Each row of a before or after table is a point. The points were changed in one or more steps. Then noise was added and the rows were shuffled. The steps act on columns, c1 being the first. Name the steps. A step turns or swaps two columns, mirrors them in a line or flattens them onto one, adds a multiple of one to another, or multiplies or shifts one. Angles are multiples of 10 degrees, from the lower column toward the higher: turns from -170 to 170, lines from 10 to 170 but not 90. Use the fewest steps. Two steps may share a column if one is a turn and the other turns, adds or multiplies; they go together, in the order done. Otherwise the lowest column goes first.
In the rows, 128 means zero.

Before (14 x 3):
| 139 | 145 | 140 |
| 151 | 119 |  42 |
| 138 | 158 |  65 |
| 148 | 128 | 110 |
|  98 | 192 | 122 |
|  99 | 112 | 126 |
|  92 | 177 | 131 |
|  93 | 132 | 129 |
| 153 | 118 |  63 |
| 173 | 179 |  49 |
|  85 | 168 | 164 |
| 146 | 184 | 118 |
|  88 | 102 | 124 |
| 118 | 192 | 129 |
After, 14 rows:
|  88 | 101 | 131 |
| 139 | 142 | 108 |
| 119 | 160 |  46 |
| 104 | 113 | 129 |
| 117 | 181 | 164 |
| 126 | 152 |  62 |
|  96 | 175 | 168 |
|  94 | 126 | 138 |
| 144 | 139 | 140 |
| 139 | 181 | 145 |
|  99 | 157 | 160 |
| 117 | 178 |  86 |
| 143 | 220 |  76 |
| 105 | 144 | 187 |
Steps: turn c1 and c3 by -20 degrees; turn c2 and c3 by 30 degrees

Before (9 x 6):
| 178 |  90 | 147 | 101 | 128 | 165 |
| 125 | 127 | 163 | 102 | 120 | 186 |
| 107 | 182 | 179 | 175 | 165 | 105 |
| 142 | 124 |  60 |  96 | 153 | 157 |
| 172 | 126 |  54 | 120 | 111 | 206 |
| 188 | 122 |  80 | 122 | 141 | 187 |
|  90 | 141 | 145 | 173 | 150 | 109 |
| 142 |  72 | 159 | 135 | 124 | 191 |
| 108 | 168 | 144 | 163 | 112 |  79 |
After (9 x 6):
|  99 | 167 | 239 | 113 | 115 | 136 |
|  96 |  76 |  76 | 185 | 143 | 105 |
| 164 | 177 | 159 | 134 | 121 |  64 |
| 142 |  89 | 106 | 179 | 131 | 123 |
| 126 | 135 | 195 | 103 | 167 | 165 |
| 131 | 125 | 151 | 100 | 128 |  63 |
| 124 | 189 | 143 | 106 | 139 |  88 |
|  93 | 174 | 204 | 126 | 141 | 130 |
| 111 |  87 |  83 | 154 |  99 | 151 |
Steps: turn c1 and c2 by 130 degrees; turn c3 and c6 by -130 degrees; turn c4 and c5 by -20 degrees

Before (14 x 9):
| 110 | 141 | 138 | 117 | 115 | 118 | 104 | 129 | 138 |
|  99 | 162 | 137 | 144 |  92 | 101 | 105 | 144 | 136 |
| 132 | 138 | 102 | 124 | 111 | 131 | 144 | 148 | 115 |
| 142 | 131 | 120 | 146 | 127 | 138 | 124 | 152 | 126 |
| 134 | 112 | 110 | 118 | 120 | 129 | 134 | 158 | 142 |
| 103 | 157 | 139 | 124 | 129 |  92 | 117 | 124 | 143 |
| 140 | 144 | 117 | 126 | 114 | 155 | 147 | 143 | 134 |
| 130 | 110 | 110 | 134 | 112 | 122 | 154 | 149 | 144 |
| 127 | 115 | 107 | 120 | 116 | 128 | 116 | 144 | 157 |
| 100 | 146 | 135 | 134 | 107 | 118 | 113 | 134 | 125 |
| 149 | 119 | 130 | 114 | 111 | 126 | 134 | 151 | 145 |
|  90 | 133 | 145 | 124 | 122 | 110 | 121 | 135 | 157 |
| 122 | 127 | 133 | 157 |  77 | 120 | 102 | 126 | 100 |
| 128 | 133 | 131 | 125 | 113 | 138 | 123 | 160 | 112 |
After:
| 103 | 178 | 117 | 124 |  92 | 129 | 149 | 137 | 132 |
| 134 | 156 | 119 | 145 | 115 | 128 | 124 | 149 | 136 |
|  86 | 159 | 138 | 114 | 116 | 128 | 104 | 124 | 131 |
| 114 | 116 | 110 | 112 | 108 | 128 | 134 | 162 | 136 |
|  90 | 146 | 146 | 110 | 146 | 128 | 121 | 133 | 152 |
| 102 | 126 | 131 | 107 |  79 | 128 | 134 | 153 | 135 |
|  91 | 168 | 103 | 130 |  92 | 127 | 144 | 143 | 115 |
|  93 | 168 | 131 | 134 |  98 | 127 | 122 | 156 | 113 |
|   8 | 124 | 133 | 167 |  34 | 129 | 102 | 126 | 118 |
|  93 | 104 | 109 | 126 |  95 | 128 | 154 | 154 | 145 |
|  99 | 112 | 107 | 106 | 106 | 128 | 115 | 147 | 148 |
| 113 | 193 | 139 | 117 | 149 | 128 | 117 | 115 | 139 |
|  62 | 175 | 134 | 134 | 109 | 127 | 113 | 128 | 128 |
|  27 | 222 | 137 | 138 |  81 | 128 | 105 | 132 | 143 |
Steps: multiply c5 by 3; turn c1 and c5 by -50 degrees; turn c2 and c8 by -20 degrees; multiply c2 by 2.5; turn c4 and c9 by 30 degrees; multiply c6 by 0

Before:
|  57 | 165 | 150 | 162 |  85 |  79 | 165 | 108 | 173 |  40 |  56 | 216 |
| 121 | 120 | 103 | 171 | 156 | 162 | 122 | 175 |  72 | 124 | 100 | 156 |
| 121 | 173 | 160 | 140 | 188 | 162 | 162 | 142 |  88 | 157 | 110 | 185 |
|  75 | 162 | 141 | 189 |  93 | 145 | 209 |  93 | 173 | 131 |  59 | 192 |
| 193 | 118 |  90 | 123 |  84 |  93 | 133 | 188 | 144 | 111 | 166 | 156 |
| 164 | 113 |  69 |  91 | 105 |  93 | 103 | 116 | 108 | 125 | 149 | 130 |
| 143 | 115 | 118 | 113 | 114 | 100 |  91 | 176 | 160 | 129 | 135 | 108 |
| 130 | 136 | 129 | 152 |  72 |  73 | 128 | 142 | 107 | 113 | 161 | 116 |
| 174 | 138 | 118 | 134 |  92 |  90 | 183 | 127 | 160 |  68 | 121 |  90 |
| 134 | 184 | 146 | 211 | 114 | 115 | 153 |  82 | 178 |  94 |  77 | 183 |
| 164 | 108 | 164 | 154 | 138 | 125 | 142 | 163 |  89 | 160 |  56 | 183 |
| 195 |  91 | 169 | 126 |  59 | 152 | 124 | 145 | 144 |  81 | 136 | 137 |
| 175 | 165 | 107 | 107 |  62 | 117 | 108 | 169 | 119 | 114 | 110 | 125 |
After, 13 rows:
| 156 |  86 | 173 | 139 | 119 | 131 | 124 | 109 |  84 | 128 | 181 | 158 |
|  59 | 164 | 151 | 150 | 176 | 127 | 110 | 108 | 127 | 112 | 169 | 126 |
| 111 | 134 | 128 | 110 | 141 | 127 |  91 |  86 | 167 | 123 | 154 | 108 |
| 184 | 141 | 110 | 176 | 120 | 132 | 160 | 130 |  80 | 162 | 151 | 187 |
|  67 | 112 | 134 | 146 | 127 | 125 | 128 |  95 | 108 | 102 | 112 | 117 |
| 139 |  95 | 109 | 127 | 161 | 133 | 144 | 145 |  79 | 159 | 206 | 182 |
|  82 | 131 | 158 | 114 | 199 | 125 | 131 |  55 | 153 | 104 | 139 | 158 |
|  93 |  92 |  98 | 188 |  74 | 127 | 209 | 198 | 165 | 135 | 159 | 191 |
|  84 | 113 |  94 | 182 |  59 | 112 | 166 | 190 | 163 |  37 | 169 | 213 |
|  60 | 110 |  83 |  94 | 195 | 119 | 122 | 110 | 130 |  87 | 132 | 135 |
| 114 |  88 |  96 | 221 | 135 | 124 | 153 | 197 | 168 |  95 | 141 | 183 |
|  93 | 129 | 123 | 142 | 172 | 117 | 183 | 133 | 162 |  67 | 129 |  90 |
| 103 | 151 | 191 |  98 | 164 | 123 | 103 | 122 | 129 | 119 |  98 | 129 |
Steps: swap c1 and c5; turn c2 and c4 by 60 degrees; mirror c3 and c9 in the line at 100 degrees; flatten c6 and c10 onto the line at 80 degrees; turn c8 and c11 by 140 degrees

Before:
| 164 | 131 | 132 | 107 |  88 | 144 | 141 |  92 | 164 | 131 | 143 |  81 | 125 | 127 | 159 |  92 | 124 | 139 |
| 130 | 152 | 135 | 107 | 132 | 141 | 120 | 114 | 156 | 136 | 121 | 126 | 121 | 112 | 127 | 134 | 104 | 127 |
| 134 | 116 | 151 | 150 | 104 |  97 | 109 | 105 | 123 | 137 | 141 | 138 | 152 | 122 | 129 | 128 | 178 | 148 |
| 110 | 112 | 130 | 125 | 139 | 136 | 110 |  89 | 124 | 136 | 138 | 142 | 122 | 104 | 178 | 122 | 121 | 136 |
| 126 | 149 | 111 |  95 | 141 | 106 | 130 | 119 | 142 | 125 | 139 | 118 | 185 |  96 | 130 | 130 | 108 | 149 |
| 107 | 126 | 137 | 100 | 147 | 135 | 124 |  95 | 121 |  93 | 158 | 122 | 120 | 135 | 136 | 128 | 137 | 157 |
| 110 | 122 | 110 |  96 | 145 | 142 | 131 |  88 | 151 | 122 |  65 | 143 | 136 | 123 | 124 | 133 | 123 | 122 |
| 147 | 136 | 134 |  98 | 133 | 145 | 105 | 185 | 129 | 136 |  73 | 143 | 122 | 143 | 163 | 133 | 188 | 135 |
| 111 | 129 | 128 | 214 | 123 | 107 | 139 |  99 | 145 | 102 | 151 | 113 | 151 |  97 | 127 | 132 | 105 | 135 |
| 119 | 129 | 144 | 107 | 130 | 126 | 132 | 118 | 125 | 130 | 123 |  62 | 129 | 119 | 131 | 131 | 122 |  47 |
| 129 | 117 | 144 | 104 |  76 | 130 | 130 | 112 | 122 | 116 | 152 | 139 | 135 |  93 | 139 | 112 | 113 | 139 |
| 132 | 109 | 114 | 130 | 140 | 144 | 118 | 179 | 127 | 139 | 155 | 133 | 126 | 130 | 128 | 119 | 104 | 135 |
| 135 | 115 | 186 | 110 | 148 | 145 | 125 | 121 | 140 | 107 | 149 | 114 | 144 | 100 | 135 |  87 | 132 | 153 |
| 125 | 131 | 121 | 143 | 132 | 141 | 158 | 106 | 128 | 134 | 158 | 143 | 143 | 101 | 135 | 130 | 122 | 125 |
After (14 x 18):
| 134 | 110 | 144 | 140 | 106 | 100 | 113 | 105 | 142 | 138 | 144 | 137 | 152 | 122 | 115 | 126 | 226 | 147 |
| 118 | 137 | 141 | 110 | 135 | 122 | 135 | 121 | 135 | 133 | 122 |  58 | 127 | 124 | 127 | 129 | 121 |  46 |
| 157 | 123 | 112 |  96 |  83 | 151 | 141 |  93 | 157 | 131 | 139 |  79 | 129 | 130 | 140 | 138 | 124 | 140 |
| 107 | 157 | 102 | 106 | 143 | 142 | 129 |  87 | 141 | 116 |  71 | 137 | 137 | 124 | 121 | 123 | 117 | 116 |
| 132 | 133 | 164 | 108 | 145 | 139 | 144 | 121 | 178 | 110 | 147 | 117 | 142 |  97 | 116 | 124 | 138 | 151 |
| 106 | 148 | 144 | 103 | 151 | 135 | 120 |  93 | 132 |  96 | 162 | 123 | 119 | 134 | 130 | 124 | 151 | 157 |
| 144 | 127 | 131 |  84 | 132 | 146 |  97 | 188 | 135 | 136 |  72 | 149 | 128 | 131 | 154 | 132 | 249 | 140 |
| 131 | 147 | 114 | 120 | 130 | 140 | 129 | 113 | 155 | 134 | 119 | 126 | 119 | 108 | 152 | 130 |  76 | 125 |
| 125 | 115 | 126 | 142 | 134 | 145 | 171 | 107 | 124 | 136 | 158 | 141 | 147 | 120 | 134 | 127 | 113 | 126 |
| 108 |  76 | 111 | 193 | 126 | 104 | 151 | 104 | 139 |  99 | 151 | 106 | 151 | 108 | 134 | 134 |  80 | 137 |
| 122 | 158 | 104 | 107 | 145 | 102 | 149 | 122 | 128 | 121 | 140 | 117 | 188 | 103 | 150 | 123 |  85 | 144 |
| 107 |  97 | 135 |  88 | 136 | 142 | 127 |  82 | 129 | 138 | 143 | 141 | 127 |  97 | 131 | 128 | 114 | 134 |
| 123 | 127 | 144 |  97 |  78 | 137 | 149 | 112 | 135 | 112 | 153 | 142 | 135 |  91 | 121 | 125 | 100 | 138 |
| 130 | 118 | 118 | 124 | 137 | 144 | 114 | 179 | 115 | 140 | 159 | 133 | 129 | 121 | 107 | 130 |  82 | 135 |
Steps: turn c2 and c15 by 70 degrees; turn c2 and c4 by 40 degrees; turn c3 and c9 by 40 degrees; turn c7 and c14 by 30 degrees; multiply c16 by 0; multiply c17 by 2

Before, 10 rows:
|  78 | 130 | 110 | 126 | 176 | 117 |  92 |  84 | 125 | 135 | 138 | 231 | 131 | 145 | 133 | 123 |  71 | 164 | 165 | 112 |
|  94 | 153 | 165 | 107 | 154 | 125 | 143 | 158 | 181 | 111 | 106 | 121 |  98 | 166 | 163 | 158 | 111 | 175 |  93 | 150 |
| 150 | 160 |  72 | 106 | 116 | 109 |  75 | 134 | 125 | 195 | 123 | 102 | 127 | 128 | 216 | 137 | 134 | 216 |  84 | 124 |
|  56 |  90 | 132 |  86 | 194 |  53 |  82 | 102 | 143 | 188 |  96 | 102 |  80 |  83 |  93 | 140 | 147 | 160 |  78 | 107 |
| 142 | 164 | 116 |  91 | 124 | 157 |  96 | 134 |  25 | 158 |  80 | 173 | 153 | 188 | 121 | 141 |  94 | 151 | 111 | 102 |
| 135 | 198 |  66 | 132 | 131 | 112 | 155 | 140 |  96 | 130 | 230 | 139 |  75 | 139 | 131 | 140 | 152 | 117 | 125 | 160 |
| 171 | 171 |  58 | 148 | 167 | 118 |  92 |  81 | 105 | 184 | 138 | 138 | 133 |  47 | 130 | 168 | 136 | 184 |  57 | 166 |
| 141 | 159 | 155 | 125 | 127 | 110 |  51 | 170 | 124 | 124 | 141 | 167 | 184 |  81 | 155 |  84 | 137 | 114 | 146 | 200 |
| 126 | 155 | 137 | 171 | 108 | 117 | 115 | 111 |  97 | 115 | 125 |  50 |  89 | 158 | 145 | 113 | 113 | 114 | 109 | 189 |
| 203 | 103 | 116 | 124 | 114 | 183 | 113 | 110 | 104 | 186 | 140 | 176 | 146 | 145 | 221 | 141 | 170 | 128 |  83 | 159 |
After, 10 rows:
| 127 |  85 | 161 | 146 | 200 | 201 |  79 |  99 | 122 | 191 |  97 |  98 | 135 |  54 | 110 | 139 | 145 | 161 |  78 | 107 |
| 150 | 106 |  41 | 107 | 117 |  73 | 112 | 106 | 147 | 186 | 144 | 176 | 100 | 140 | 168 | 144 | 170 | 130 |  81 | 160 |
| 153 | 200 |  97 |  85 | 133 | 144 | 155 | 138 |  68 | 130 | 224 | 136 |  94 | 168 | 132 | 137 | 149 | 116 | 126 | 163 |
| 120 | 163 | 128 |  77 | 126 |  99 |  97 | 136 |  66 | 160 |  80 | 173 | 139 | 124 | 212 | 141 |  89 | 149 | 114 | 101 |
| 127 | 151 | 119 |  93 | 152 | 131 | 142 | 157 | 197 | 110 | 108 | 119 | 125 | 126 | 107 | 157 | 113 | 170 |  92 | 145 |
| 105 | 159 | 119 | 154 | 128 | 145 |  52 | 170 | 161 | 123 | 145 | 167 | 152 |  97 | 153 |  83 | 134 | 111 | 143 | 197 |
| 136 | 163 |  25 | 118 | 117 | 148 |  73 | 135 | 123 | 200 | 126 | 101 | 120 | 108 | 125 | 137 | 137 | 215 |  85 | 124 |
| 144 | 176 |  87 | 200 | 165 | 138 |  94 |  78 |  62 | 186 | 139 | 141 | 110 |  92 | 118 | 168 | 137 | 182 |  56 | 165 |
| 101 | 128 | 115 | 113 | 176 | 139 |  93 |  82 | 110 | 136 | 138 | 232 | 155 | 143 | 125 | 127 |  73 | 164 | 164 | 111 |
| 144 | 157 | 119 | 135 | 109 | 136 | 117 | 111 | 127 | 116 | 122 |  55 | 104 | 176 | 165 | 111 | 112 | 111 | 110 | 185 |
Steps: flatten c1 and c13 onto the line at 130 degrees; turn c3 and c15 by 60 degrees; turn c9 and c15 by -60 degrees; add 0.5 times c11 to c14; turn c4 and c14 by 50 degrees; multiply c6 by -1
